Each row of a before or after table is a point. The points were changed in one or more steps. Then noise was added and the rows were shuffled. The steps act on how far a point lies along the listed directions, d1 being the first. Name the steps. A step turns or swaps two directions, mirrors them in a line or flattens them onto one, adds a multiple of one to another, or multiplies one. Angles are multiples of 10 degrees, from the lower direction toward the higher: turns from -170 to 170, lines from 10 to 170 but not 90. Use the fewest steps. Two steps may share a direction if one is a turn and the other turns, adds or multiplies; they go together, in the order done. Otherwise the lowest direction goes first.

Directions:
(1): [ 5 48]
(2): [48 -5]
Before (14 x 2):
[[ 10  -8]
 [  3 -71]
 [-60 -26]
 [ 39 -28]
 [ 12   6]
 [-37   3]
 [  6 -67]
 [-42  38]
 [ 15   0]
 [ 37  -1]
 [-71 -41]
 [  7  29]
 [ 45   2]
 [ 14  18]]
After:
[[ 60  28]
 [-17  42]
 [ -6  14]
 [ 63 -53]
 [-14  35]
 [-30  -6]
 [ -9  10]
 [ 11  43]
 [-23   5]
 [ 66  30]
 [  3  11]
 [  8 -34]
 [-18 -51]
 [ 46 -48]]
Steps: turn d1 and d2 by -110 degrees

Directions:
(1): [-62  18  -2 -13  21  59 -29  17]
(2): [  9 -13 -12 -77  39 -22   9  31]
Before:
[[-33  26 -29  28  15  85 -27  -6]
 [ 23   5   7  25 -23   1   7  -9]
 [  7  -8  13  71 -30  29  -8 -55]
 [  5   8  23  15 -17  20  -9  -2]
 [-16  21  17 104 -67  35 -34 -40]
 [ -9   9 -14 -16  36  16  13  18]
 [ 51  -8 -23 -80  25 -43  34  29]
 [ 16 -31  32 -31  12  -2 -15  28]
 [-66  16  18  61 -13  74 -53 -20]]
After:
[[ -2  10  21   8 -11  26 -12   2]
 [  9   9   8  29 -24  14   0  -9]
 [-24   1  10  58 -17  57 -22 -45]
 [-58  30  13  76 -42  72 -52 -19]
 [ 76 -12 -18 -41  -1 -62  45   9]
 [-82  12  10  10  17  81 -58   4]
 [ 28 -34  32 -24   6 -12 -10  22]
 [-36  21 -35 -11  37  79 -26  11]
 [  3   3 -14 -21  35   2  20  18]]
Steps: turn d1 and d2 by 30 degrees

Directions:
(1): [ 17 -20 -13 -20  31   0 -12 -57  35  31 -56 -55]
(2): [ 48 -16  32 -26  74  -1 -19  37 -32  31   5  23]
(3): [-43  41 -10 -44  40  -9  60 -40 -32  -2  -5  25]
Before (14 x 12):
[[  67  -16   41  -36  105   -9   -4   13  -24   53    6   19]
 [  36  -32    3   19  -13  -11  -14   25   12   12   12   15]
 [  -3  -19    7   19  -63   18  -25   39    4  -20   22   17]
 [  20   20  -14  -16   21  -11   -9   19    1  -15   25   22]
 [ -22   35   -2  -61   72   -8   49 -103   12   35  -73  -47]
 [  45  -71   15   -9   36   -4  -41  -15   14   40  -62  -69]
 [  12   30   20  -52   54  -13   24    6  -54   25   22   45]
 [   5   -4  -30    4  -24    0   -4  -72   55   23  -44  -37]
 [  42  -26    3   26    9   26  -49   15   17    1  -17  -36]
 [   4   55    5  -57   97  -24   64  -43  -30   26  -27    0]
 [ -70   29  -19  -26  -39    4   46   -2  -19  -27   42   13]
 [  48  -13    8  -46   97   -6  -20   48  -48   54    9   23]
 [  49  -43    4   -1   30   -8  -28   18   23    7  -24  -55]
 [ -16   -3  -16  -35   57  -28   32  -21  -26   51  -14   26]]
After, 14 rows:
[[ 44 -29  11 -25  61 -12  -9  13  -6  10 -17 -31]
 [ 36 -23   7   2  20 -13   0  20  -6  21  15  23]
 [-52  38 -19 -18  -7  -7  44 -95  34   7 -58 -57]
 [ 24 -30  18   0 -23  17 -33  49  -7   1  19  23]
 [ 32 -54  20 -35  63 -15  -9  -6 -22  34 -45 -36]
 [-49  76 -27 -28  17 -22  86 -76  -7 -12 -22 -18]
 [-53   9 -33 -22  13 -28  54 -44 -13  28 -15  19]
 [-15  34 -16 -70  86 -14  42  -9 -62  37   4  35]
 [ 47 -14  16   3  48  22 -36  20 -16  11 -13 -18]
 [  9  25 -21 -22  17 -13  -4   2   4 -15  22  18]
 [ 28 -18 -14  17 -26   4 -27 -33  53  25 -27 -24]
 [-33  54  -9 -50  13 -14  52 -34 -36   3  12  35]
 [-56   6 -24   8 -80   9  16   5  13 -29  36 -20]
 [  6  28   9 -59  94 -12  60 -39 -37  30   6  26]]
Steps: multiply d1 by 0.7; turn d2 and d3 by 50 degrees

Directions:
(1): [ -5  92  14  32  35  10  -1 -12  23  -9   6  48  19 -16 -25  18  -4  -8
 -85 -32  25  20 -11  53]
(2): [-38  14 -66  10 -36  45  -5  12 -16 -26 -17  68 -29  54  39 -12   4  -3
 -27 -16  12 -66  22 -34]
(3): [  2 -22  -3 -28  15  13  31 -32  54 -60  64  25 -22  15  58  30  -5 -30
  32  10  28  10 -67  26]
Before, 12 rows:
[[-32  -8 -44  12 -41  13 -37  26 -62  40 -54  12 -27  17 -11 -21  18  22
  -22  10 -20 -52  50 -54]
 [ 18 -72   6 -49  -9  -5  33  -7  23 -46  43 -60  -5 -14  45  43  -5 -10
   81  35  -3   2 -51  -5]
 [ -4  44 -23  29  10  17  -2  13   0 -18   1  54 -11  14  11 -10  28   0
  -68 -14   1 -20  31  17]
 [-21 -25 -58   7 -59  12 -35  38 -60  41 -43 -23 -16  38   1 -46  23  24
    5   5 -32 -76  88 -80]
 [-38  12 -58  17 -41  29   3  17 -35 -23 -45  43   2  28 -10 -25  14   4
  -54 -21 -15 -77  42 -34]
 [  6  31  34 -14  33  -7  -3 -17  52 -25  37  -3  14 -23  -6  -5  -2   5
   -5   2  23  43 -48  36]
 [ 33 -88  35 -50 -33 -32  16  10  19  -8  46 -85  -8   9  33   4  -5   5
  121  57 -21  38 -32 -23]
 [ -2 -48  -7  -7 -45 -19  10  29 -38  22 -16   0 -26   6  14 -32  -8  11
   49   3 -12 -48  42 -30]
 [ 17 -50  32 -44  17 -16  16 -13  39 -26  39 -33  -8 -10  23  14 -13  -6
   88  32 -15  38 -37  -2]
 [-13  21 -35   1 -10  21  18   6  -6 -15 -16  47   4  38  24  -9  -1  18
  -31 -10  -3 -28  -1  -4]
 [-27  -7 -37  -5 -28  31  11  18 -26  -7 -34  54  17  29  19   1  -7  22
  -19 -12  20 -49  51 -24]
 [-28  22 -48  24 -15  34   6   0 -10 -48 -19  65 -22  49  27 -25 -12  12
  -26  17   1 -49  15 -40]]
After, 12 rows:
[[  -3   35  -11    2    8    6   18    0    3   -8  -12   32   15   18
     5   -7   -2   23  -38   -7   -5   -3   -7   14]
 [  11  -28   -2  -29   10    2   16  -25   49  -41   75  -14  -20   11
    50   17    8  -22   42   20   13    1  -40    6]
 [  -7    4   -1  -12    6   19   26   -6   12  -17    0   45   31    3
    16   25  -15    9  -15   -9   34   -4    8   19]
 [ -12   30   -1    1   -5   -1  -31   16   -4   14  -23   -4   14   -5
   -29  -35    9   29  -19   -6   -2    0   16  -16]
 [  -7   47   -2   32   16    9    8  -11    4  -31   -9   38    1   12
    -8  -12  -15   12  -42   16    1   -2    0   -4]
 [  16  -40   23  -17   -9  -24   28    1    4   -3   27   -6  -20  -17
    20   -7  -15   -8   56    7    2  -10   -6   14]
 [ -10  -17   -6  -22   12    3    9  -29   30  -28   47   23  -32    2
    37   34    6  -19   12   21   20    6  -58   18]
 [ -14   20  -11    0    9   13   32  -20   25  -61   23   39    5    2
     9   12    6  -23  -41  -14    7  -19  -31   30]
 [   0   45  -12   24   19   14    8    5   12  -30   19   54   -8   10
    15   -3   25   -7  -68  -10    7  -10   16   33]
 [  15  -41   11  -11  -30  -28  -14   33  -50   36  -48  -95   26  -39
   -39    1    2   35   34   22  -39  -10   40  -41]
 [  28  -69   36  -24  -49  -44  -13   40  -32   47  -11 -107   13   -1
   -22  -19    1   34   94   47  -44   24   33  -50]
 [   7  -29   24  -12  -10  -23  -20   29  -27   40  -40  -54    9  -18
   -35  -24   -6   32   58   19  -46   10   44  -40]]
Steps: flatten d1 and d2 onto the line at 30 degrees; multiply d3 by -1
